Each row is a point. Each copy is the shape, with its points in the same order, stretched, turned, moved and blurred by noise. Some copies are also mirrored. Which?

Shape:
[.54 -.13 .14]
[-.49 .72 -.07]
[-.14 .42 .08]
[-.65 .64 .25]
[-.14 -.35 .12]
[.12 .23 .01]
[.73 .33 -.53]
[.19 -.31 -.06]
Copy 1 (8 x 3):
[.37 .40 -.35]
[-.51 -.94 .11]
[-.24 -.46 -.11]
[-.74 -.86 .00]
[-.26 .16 .07]
[.01 -.15 -.14]
[.82 .00 -.12]
[.12 .30 .00]
Copy 1 is: only turned
Copy 2, 8 rows:
[.62 .02 .06]
[-.48 -.35 -.68]
[-.04 -.14 -.47]
[-.53 -.02 -.81]
[-.03 .08 .23]
[.19 -.18 -.28]
[.52 -.69 -.09]
[.18 -.08 .23]
Copy 2 is: only turned
Copy 3 (8 x 3):
[.17 .10 .35]
[-.29 -.65 -.30]
[-.18 -.49 .07]
[-.57 -.73 -.10]
[-.05 .20 .04]
[.06 -.27 .03]
[.88 -.03 -.19]
[.23 .29 .00]
Copy 3 is: mirrored
Copy 4 (8 x 3):
[-.08 .34 -.35]
[-.11 -.85 .27]
[-.26 -.38 .08]
[-.47 -.67 .42]
[-.19 .18 .46]
[-.06 -.19 -.12]
[.56 -.34 -.70]
[.07 .14 .15]
Copy 4 is: only turned

Shape:
[.41 -.44 -.51 .23]
[-.07 -.26 .03 -.20]
[.38 -.34 .15 .14]
[.21 .08 -.24 .07]
[.00 -.10 -.18 -.12]
[.25 .01 -.48 .07]
[.08 .18 -.16 -.18]
[-.25 -.12 .04 -.16]
[.06 .22 -.15 -.14]
[-.49 -.34 .04 .34]
Copy 1 (10 x 4):
[.09 .07 -.69 -.57]
[-.29 .03 -.15 .20]
[-.21 -.02 .03 -.48]
[.31 .24 -.19 -.18]
[-.04 .13 -.16 .11]
[.34 .27 -.36 -.24]
[.12 .30 .00 .19]
[-.14 .04 -.06 .31]
[.19 .26 .00 .16]
[.12 -.37 -.37 .03]
Copy 1 is: only turned
Copy 2 (10 x 4):
[.23 .12 -.81 -.14]
[.29 .03 .02 -.17]
[-.11 .10 -.22 -.33]
[.12 -.06 -.45 .08]
[.21 -.04 -.21 .00]
[.19 .01 -.70 .10]
[.12 -.18 -.27 .08]
[.32 .00 .09 -.01]
[.12 -.21 -.31 .15]
[.22 .44 .12 .25]
Copy 2 is: only turned
Copy 3, 10 rows:
[-.94 .46 -.59 -.37]
[-.10 -.12 .01 .29]
[-.18 -.23 -.77 -.13]
[-.11 .34 -.08 -.21]
[-.18 .18 .12 .10]
[-.44 .59 -.07 -.26]
[.15 .34 .24 .09]
[.04 -.19 .30 .23]
[.18 .32 .29 .03]
[-.31 -.65 .19 -.18]
Copy 3 is: mirrored

Shape, 7 rows:
[.31 .03 -.06 -.19]
[.20 -.13 -.46 .19]
[.27 -.09 -.58 .02]
[-.08 -.13 .10 -.48]
[-.02 .07 .17 .48]
[-.19 -.09 -.21 -.38]
[-.07 -.50 .16 .56]
Copy 1, 7 rows:
[-.11 .34 .09 -.02]
[-.23 .27 -.24 .18]
[-.35 .16 -.27 .09]
[-.13 -.07 .50 .03]
[.29 .05 .00 .13]
[-.35 -.10 .24 .08]
[.26 .17 .37 .61]
Copy 1 is: mirrored
Copy 2, 7 rows:
[-.24 -.06 .37 -.05]
[.31 -.11 .26 .08]
[.25 -.25 .44 -.04]
[-.49 -.39 .26 -.08]
[.08 .42 -.32 .21]
[-.25 -.48 .22 -.17]
[.22 .17 -.28 .64]
Copy 2 is: only turned
Copy 3, 7 rows:
[-.02 -.25 -.24 .12]
[-.56 -.05 .09 .12]
[-.56 -.07 -.14 .21]
[.38 .16 -.25 .38]
[-.04 .02 .43 -.49]
[.11 .39 -.22 .40]
[-.17 -.19 .94 -.08]
Copy 3 is: mirrored

Shape, 11 rows:
[-.15 .02 -.14 -.47 .15 .12]
[.26 -.18 .20 -.20 -.02 .12]
[-.06 -.10 -.19 .29 .23 .44]
[.29 .07 -.29 .03 -.48 .05]
[-.05 -.21 -.73 .28 -.52 -.49]
[.03 -.44 .04 -.07 .00 -.21]
[.01 .16 .06 .13 -.07 .24]
[-.26 .14 -.36 .27 -.40 .26]
[-.10 -.61 -.13 -.35 -.18 .08]
[-.21 -.06 -.19 .15 -.17 .36]
[.03 .02 -.17 .00 .07 -.32]
Copy 1, 11 rows:
[-.03 .09 -.25 .28 .02 -.03]
[.10 -.16 .11 .14 .09 -.46]
[.51 .29 -.26 .25 .28 -.02]
[.01 -.79 .12 .15 .33 .05]
[-.03 -.87 -.12 -.42 -.24 .94]
[.10 -.09 .01 -.25 -.38 .00]
[.21 .10 .10 .16 .31 -.08]
[.25 -.16 .15 .21 .22 .53]
[.15 -.29 .10 .19 -.41 .01]
[.34 .07 .09 .28 .15 .22]
[-.08 -.10 -.26 -.32 -.04 .24]
Copy 1 is: only turned
Copy 2 (11 x 6):
[-.06 -.03 -.17 -.37 -.14 .22]
[-.08 .30 -.05 -.15 .18 -.25]
[-.04 -.11 -.36 .13 -.39 -.13]
[.71 .20 .33 .04 .06 -.13]
[.89 .63 .42 .37 -.03 .34]
[-.08 .60 -.09 .06 .18 .00]
[.24 -.31 -.15 .10 .00 -.05]
[.84 -.38 -.17 .20 -.17 .17]
[.14 .65 -.27 -.25 .04 -.02]
[.44 -.21 -.34 .07 -.17 .03]
[.05 .23 .19 .11 .04 .24]
Copy 2 is: mirrored
Copy 3, 11 rows:
[-.16 .23 .06 -.42 .35 .13]
[-.14 -.04 .27 -.21 -.26 .27]
[.23 -.57 .03 -.09 .13 -.10]
[-.08 .04 .21 -.28 -.42 -.41]
[.56 .25 .10 .12 -.09 -.59]
[.24 .07 .25 .12 -.04 .28]
[-.20 -.20 -.09 -.03 -.19 -.08]
[-.09 -.17 .01 .09 .02 -.62]
[.10 .10 .69 -.07 .21 .07]
[-.06 -.26 .15 .04 .09 -.32]
[.23 .20 -.22 -.09 -.03 .09]
Copy 3 is: only turned

Shape (12 x 8):
[.17 .18 -.23 .19 -.19 .01 -.22 -.17]
[.52 -.62 -.11 .22 -.09 .14 .06 -.11]
[.14 .18 -.02 .21 .37 .02 -.38 -.17]
[-.06 .23 -.21 .17 .45 .21 -.04 .12]
[-.04 .07 -.21 .15 .00 .32 -.02 .23]
[.12 -.07 .94 .07 -.19 .08 -.03 -.15]
[-.08 .18 .20 .06 -.18 -.31 .02 -.10]
[.06 .20 -.07 -.29 -.16 .23 -.22 -.13]
[.01 .10 .62 -.12 -.11 -.15 .09 .15]
[.20 .01 -.24 -.01 -.03 .04 -.33 .19]
[-.14 -.09 .07 .15 -.08 .08 -.10 .24]
[-.18 -.56 .04 -.34 -.20 .13 -.15 -.06]
Copy 1 (12 x 8):
[.22 -.13 -.10 .04 .17 -.11 .23 -.25]
[-.49 -.16 -.08 -.26 -.06 -.16 .65 .09]
[.13 -.02 .62 -.16 .03 -.29 -.11 .02]
[.05 .19 .27 -.49 .27 .31 -.38 -.03]
[-.21 -.08 -.18 -.40 .24 .37 -.10 -.13]
[-.41 -.45 .16 .54 -.68 .26 .23 .16]
[.14 .03 -.14 .44 -.12 .05 .00 -.22]
[.22 -.14 -.34 -.11 .04 .04 -.21 .25]
[-.21 .01 -.04 .51 -.30 .38 -.21 .17]
[-.15 .03 -.08 -.08 .35 -.23 -.11 .13]
[-.33 -.08 -.17 -.07 -.05 .14 -.18 -.17]
[-.35 -.07 -.65 -.25 -.36 -.25 -.17 .30]
Copy 1 is: only turned
Copy 2, 12 rows:
[.02 -.12 -.44 -.09 .26 -.05 .29 .01]
[.23 -.43 .20 -.11 .25 .15 .61 -.31]
[-.40 -.25 -.34 .01 .04 .11 .05 .04]
[-.66 .04 -.21 -.30 .02 -.03 -.05 .13]
[-.31 .05 -.07 -.17 .15 -.21 -.01 -.11]
[.10 -.30 .61 .67 -.14 -.28 -.28 .27]
[.08 .08 -.09 .04 -.16 -.11 .01 .39]
[-.04 .03 -.24 -.05 .34 .08 -.13 .05]
[-.03 .15 .44 .41 -.26 -.16 -.23 .29]
[-.10 .04 -.23 .05 .15 .08 .18 -.38]
[-.12 .02 .12 .06 -.13 -.23 -.13 -.14]
[.32 -.14 .24 -.12 -.03 .17 -.30 -.26]
Copy 2 is: only turned
Copy 3:
[-.18 -.34 .00 .41 .05 .00 .21 .04]
[.25 -.31 -.10 -.02 -.13 -.39 .36 .05]
[-.09 -.23 -.23 .08 -.20 .19 .25 -.16]
[-.10 .12 -.16 .04 .16 .13 .12 -.42]
[-.16 .19 -.03 .07 .17 -.18 .19 -.23]
[-.30 .10 .10 -.57 -.48 -.18 .05 .28]
[-.07 -.03 .02 .08 -.03 .10 -.03 .27]
[-.33 -.34 .15 .19 .16 -.18 -.14 -.18]
[-.30 .21 -.10 -.35 -.20 -.13 -.14 .23]
[-.14 -.15 -.26 .27 .00 -.27 .19 -.07]
[-.08 .32 -.04 .00 -.12 -.18 .03 .00]
[.14 -.06 .24 .13 -.33 -.41 -.39 -.16]
Copy 3 is: mirrored
Copy 4 (12 x 8):
[.10 .13 -.36 .11 -.06 .00 -.02 .35]
[.13 -.65 -.36 .60 -.01 -.40 -.07 -.13]
[.38 .22 -.16 .27 .40 -.26 .03 .25]
[.18 .12 -.01 .01 .08 -.55 .21 -.03]
[.03 -.15 -.13 .05 -.13 -.38 .37 .00]
[.21 -.19 .13 .64 -.08 .66 .23 -.24]
[-.18 .10 .01 -.02 -.13 .51 -.09 .09]
[.51 .01 -.36 -.03 -.02 .33 .09 .04]
[-.01 -.07 .09 .17 -.11 .57 .14 -.40]
[.16 .00 -.38 .03 .28 -.17 .20 .08]
[-.19 -.24 .02 .09 -.02 -.07 .30 .10]
[.27 -.67 -.05 .03 .12 .42 .01 .16]
Copy 4 is: mirrored

Shape (11 x 8):
[.07 .30 -.15 .08 .29 .32 -.66 -.29]
[-.04 .06 -.23 -.15 .46 .02 .00 -.25]
[.08 -.29 -.29 .06 .31 .02 -.09 .13]
[.18 .13 -.33 -.64 -.24 .63 .14 -.17]
[.06 -.73 .35 .55 -.31 .59 -.01 -.17]
[-.01 .30 -.14 .02 .18 -.10 .09 -.17]
[.12 .33 -.26 .50 .43 .34 .18 .03]
[.28 -.41 .29 -.01 -.40 .13 -.08 .19]
[-.09 .24 -.16 .32 -.45 .04 .14 .17]
[.48 -.05 .07 .34 -.40 -.14 -.08 -.08]
[.05 .29 -.01 -.69 .50 .37 -.16 -.09]
Copy 1:
[-.20 -.52 .45 .15 .01 .46 -.09 -.29]
[-.21 -.50 .13 -.05 -.27 .05 .11 -.40]
[-.29 -.29 .09 -.21 -.28 .13 .47 .02]
[.30 -.28 .62 -.29 -.15 -.43 -.16 -.60]
[.20 -.18 -.06 -.06 .29 .50 .94 .31]
[-.14 -.19 -.10 .02 -.18 .04 -.18 -.18]
[-.17 -.62 -.17 -.13 -.45 .28 -.17 .29]
[.12 .33 -.13 .06 .20 .01 .62 .32]
[-.15 .21 -.52 -.28 .09 .15 -.22 .20]
[-.25 .06 -.34 .32 .33 -.02 .30 .22]
[.13 -.26 .65 -.03 -.42 -.09 -.13 -.54]
Copy 1 is: mirrored
Copy 2, 11 rows:
[-.55 .19 .26 .31 .32 -.13 .48 .30]
[.11 .29 -.06 -.02 .18 .16 .15 .33]
[-.25 .25 -.19 .10 -.17 .25 -.09 .19]
[-.49 .06 .41 -.67 .48 -.08 .12 .08]
[-.47 -.15 -.10 .51 -.07 -.43 -.53 -.33]
[.11 .02 .02 -.04 .03 -.09 .10 .41]
[-.34 .06 .11 .29 .26 -.03 -.39 .62]
[-.27 -.32 .12 .18 -.40 -.06 .02 -.22]
[-.34 -.14 .15 .01 -.29 -.55 -.27 .43]
[-.53 -.59 -.05 .13 -.39 -.24 .03 .28]
[.21 .24 .45 -.09 .46 .47 .46 .03]
Copy 2 is: only turned

Shape, 13 rows:
[-.13 -.22 .07 -.12 .07 .13 -.18 -.10 -.19]
[-.23 -.27 .40 .03 .13 .15 -.16 .02 .04]
[-.22 -.05 .74 -.17 .01 .10 .34 -.02 .16]
[-.27 -.18 -.18 .14 -.29 .13 -.06 -.13 -.16]
[.10 -.07 .03 -.10 -.18 -.04 -.16 .92 .15]
[-.26 .28 -.15 -.17 .11 -.46 -.18 .12 .09]
[-.28 -.05 .28 -.16 -.08 .15 -.15 .17 -.20]
[-.08 .27 .37 .29 .08 .19 .04 -.05 .15]
[-.06 -.12 .08 -.21 -.21 .22 -.18 .11 .16]
[-.18 .22 -.02 .23 -.22 -.33 .15 -.08 -.02]
[.20 -.05 -.02 -.21 .03 -.17 -.13 .31 -.40]
[-.29 -.07 -.19 -.23 .14 -.04 .12 -.07 -.34]
[.66 -.05 -.20 -.17 .13 .14 .35 .01 .12]
Copy 1:
[-.25 -.44 -.09 .00 .01 .16 -.09 .13 .28]
[.02 -.38 -.27 .10 .00 .06 -.45 -.06 .32]
[-.10 .10 -.50 .17 -.05 -.46 -.44 -.37 .53]
[-.32 -.03 .12 .22 .11 .53 -.14 .33 .25]
[-.40 -.10 -.06 -.33 -.82 .46 -.84 -.27 -.54]
[-.36 -.29 .63 -.06 -.03 -.10 -.18 -.46 -.26]
[-.34 -.30 -.05 -.03 -.17 .06 -.47 .02 .39]
[.39 .12 -.03 -.06 .05 -.26 -.34 .18 .13]
[-.19 -.18 -.08 .22 -.54 .14 -.19 .06 .09]
[-.36 .24 .35 .10 .32 .09 -.24 .00 -.13]
[-.72 -.38 -.02 -.47 -.18 .21 -.22 .08 -.31]
[-.47 -.27 .09 -.26 .19 .18 .07 -.16 .39]
[-.05 .15 -.47 -.46 -.42 .03 .47 .10 -.49]
Copy 1 is: only turned
Copy 2:
[.39 -.01 .08 -.03 -.09 .08 .03 -.27 .23]
[.35 .49 .11 -.01 -.10 -.05 .31 -.23 .04]
[.44 .58 -.10 -.07 .11 -.13 .59 .19 -.53]
[.20 -.12 .45 .07 .09 .06 .27 -.06 .43]
[-.24 .14 -.57 .09 -.16 -.41 .08 .33 .55]
[-.07 -.29 -.03 .26 -.52 .36 .03 .43 -.06]
[.42 .23 -.09 -.06 -.10 .07 .24 .18 .19]
[.01 .43 .15 -.05 .11 .26 .24 .07 -.18]
[.11 .12 -.20 .28 .11 -.08 .28 -.05 .12]
[-.03 -.16 .42 .07 -.08 .21 .17 .41 -.08]
[.19 -.21 -.17 -.11 -.29 -.07 -.29 .14 .28]
[.26 -.23 .00 -.15 -.24 .16 .19 .01 .24]
[-.18 -.27 -.37 -.12 .38 -.35 -.04 -.44 -.12]
Copy 2 is: only turned
Copy 3:
[.03 -.06 .21 .00 .04 -.05 -.20 .29 -.01]
[-.21 .16 .16 .05 .05 .23 -.36 .10 -.13]
[-.56 -.29 -.13 .28 .02 .69 -.29 -.24 -.29]
[.09 .17 -.03 .18 .00 -.39 -.08 .40 -.02]
[.14 .17 -.37 -.41 -.17 .34 .52 .39 -.38]
[.36 -.27 -.06 -.07 -.07 .14 .31 -.27 .39]
[-.04 -.02 -.08 -.13 .08 .27 -.16 .34 .01]
[-.47 .05 -.14 -.04 .00 .12 -.19 -.21 .15]
[-.13 .06 .07 .09 .13 .23 .15 .34 -.22]
[.10 -.11 -.31 .16 -.01 -.16 .13 -.28 .14]
[.30 -.32 -.06 -.39 -.04 .01 .19 .31 -.14]
[.24 -.43 .00 .06 -.30 -.17 -.07 .28 .17]
[-.25 -.53 .16 .07 -.32 -.16 .39 .12 -.48]
Copy 3 is: only turned
Copy 4, 13 rows:
[-.24 -.05 .16 -.34 -.38 -.37 .03 -.10 -.25]
[-.15 .31 .11 -.14 -.65 -.02 .06 -.04 -.17]
[.23 .25 .43 .37 -.70 -.09 -.43 .20 .10]
[-.30 -.20 .15 -.10 -.28 -.24 .39 -.21 .05]
[-.08 .70 -.16 .03 .12 -.31 .24 .05 .06]
[.33 .14 .19 -.26 .29 -.05 .06 .12 .28]
[-.19 .21 .51 -.11 -.40 -.36 .05 .12 -.17]
[.26 .22 .12 .26 -.55 .16 .19 .52 -.14]
[.18 .29 .02 .02 -.33 -.27 .30 -.12 -.11]
[-.03 -.21 .24 .30 .08 .10 .13 .11 .30]
[-.33 -.04 .04 -.16 .23 -.52 -.21 .04 -.24]
[-.26 -.31 .25 -.32 -.15 -.62 -.17 .06 .11]
[.39 -.03 -.94 .23 -.03 -.42 -.16 .12 -.11]
Copy 4 is: only turned
